Each point is reached from the start by the listed moves, each made 0, 1 or 2 times, or once backwards (-1), plus a little noise. Say if it took an odd or an even number of moves. Then give how often each move was made.
(in the rows, 128 means zero)

Moves:
(1): [138 131 146 130 125  83]
(2): [107 151 152 125 119 117]
(3): [108 104 160 123 127 133]
Start: [108 144 127 104  99 128]
Points:
[140 173 116 111  95  74] -> even (1, 0, -1)
[156 146  86 115 106  89] -> odd (1, -1, -1)
[106 177 186 104  86  34] -> odd (2, 1, 0)

Moves:
(1): [152 127 128 137 120 130 135 131 127 128 126]
(2): [125 149 119 133 115 144 127 113 132 140 109]
(3): [130 125 150 132 129 139 131 109 127 124 124]
(4): [131 135 118 155 139 117 116 122 125 108 128]
(5): [139 133 125 120 158 128 125 131 134 142 123]
(6): [133 132 121 133 136 150 137 123 150 121 141]
(7): [115 145 143 125 113  89 154 125 120 125 130]
(8): [117 142 155 147 125 147 131 146 131 141 117]
(9): [133 117 126 128 128 121 122 129 151 122 115]
Start: [133 124 122 136 144 128 123 158 103 170 145]
Points:
[129 206 190 249 119 187 115 119  64 186  74] -> odd (1, 2, 2, 2, 0, -1, 0, 2, -1)
[134 198 196 143 112 183 177 113  89 236  96] -> even (1, 2, 2, -1, 1, 0, 1, 1, -1)
[153 173  69 135  97  83 177 119 182 152 124] -> odd (1, 2, -1, 0, 0, 2, 2, -1, 2)
[117 170 134  70 169  90 181 105 125 200 143] -> even (-1, 1, 1, -1, 2, 1, 2, -1, 0)
[118 166  92 183 103  40 152 101 121  98 143] -> odd (0, 1, 0, 2, -1, 1, 2, -1, 1)
[106 191  93 126 171 142 160 150 130 187 167] -> even (-1, 1, -1, 0, 1, 2, 1, 0, -1)
